Every row gives one point. To make a cloud, some directions were put in groups of two or more. Within a group, all points are equally far from the middle, so they leave a hole (a ring in 2 directions, a hollow ball in 3). The other directions are filled evenly. Then the cloud was stretched, turned, moved and blurred a little. How many holes are there, and how many directions does each take, smallest first?
In the rows, 128 means zero.

Cloud (14 x 2):
[[145 138]
 [162 117]
 [150  91]
 [ 93 109]
 [ 85 146]
 [108 152]
 [ 85 146]
 [152  91]
 [132  90]
 [ 81 128]
 [ 81 140]
 [160  97]
 [146 137]
 [149  90]]
Holes: 1 (2)

Cloud, 19 rows:
[[101 124 177]
 [185 110 163]
 [123  99 111]
 [126 121 114]
 [103 149 128]
 [ 84 128 159]
 [171 103 106]
 [123 141 102]
 [155 148  96]
 [ 98 111 108]
 [ 93 133 178]
 [104 113 151]
 [151  85 126]
 [161  96 158]
 [134  90 173]
 [123 127 179]
 [165 120 185]
 [ 82 112 147]
 [156 105 115]]
Holes: 0

Cloud, 20 rows:
[[101 113 111]
 [145 166 141]
 [174 134 121]
 [127 152 175]
 [ 89 108 107]
 [156 143  90]
 [136 150  94]
 [ 98 160 132]
 [158 157 181]
 [157 135 114]
 [157 155  82]
 [ 92 148 159]
 [100 125 184]
 [101 109 154]
 [144 155 118]
 [127 181 157]
 [185 150  92]
 [103 135 131]
 [136 122 178]
 [152  96 131]]
Holes: 0

Cloud, 28 rows:
[[ 83 115 100 146]
 [124 100 150 149]
 [ 85 111 111 157]
 [ 76 106 124 160]
 [ 68 107 126 155]
 [176 155 126 113]
 [123 150 119 102]
 [138 161 131 104]
 [ 80  90 143 139]
 [162 163 137 102]
 [138 139 188 114]
 [170 132  99 119]
 [119 118 168 164]
 [ 80 115 174 131]
 [117  99 106  99]
 [106  92 142 150]
 [ 72  97 150 140]
 [161 131 173 128]
 [177 154 127 113]
 [134 102  72 108]
 [148  99  89 113]
 [140 113 164 146]
 [106 119 100 152]
 [112 118  80 105]
 [ 73 105 126 158]
 [120 113  88  95]
 [116 155 202 155]
 [135  98 139 138]]
Holes: 2 (2, 2)
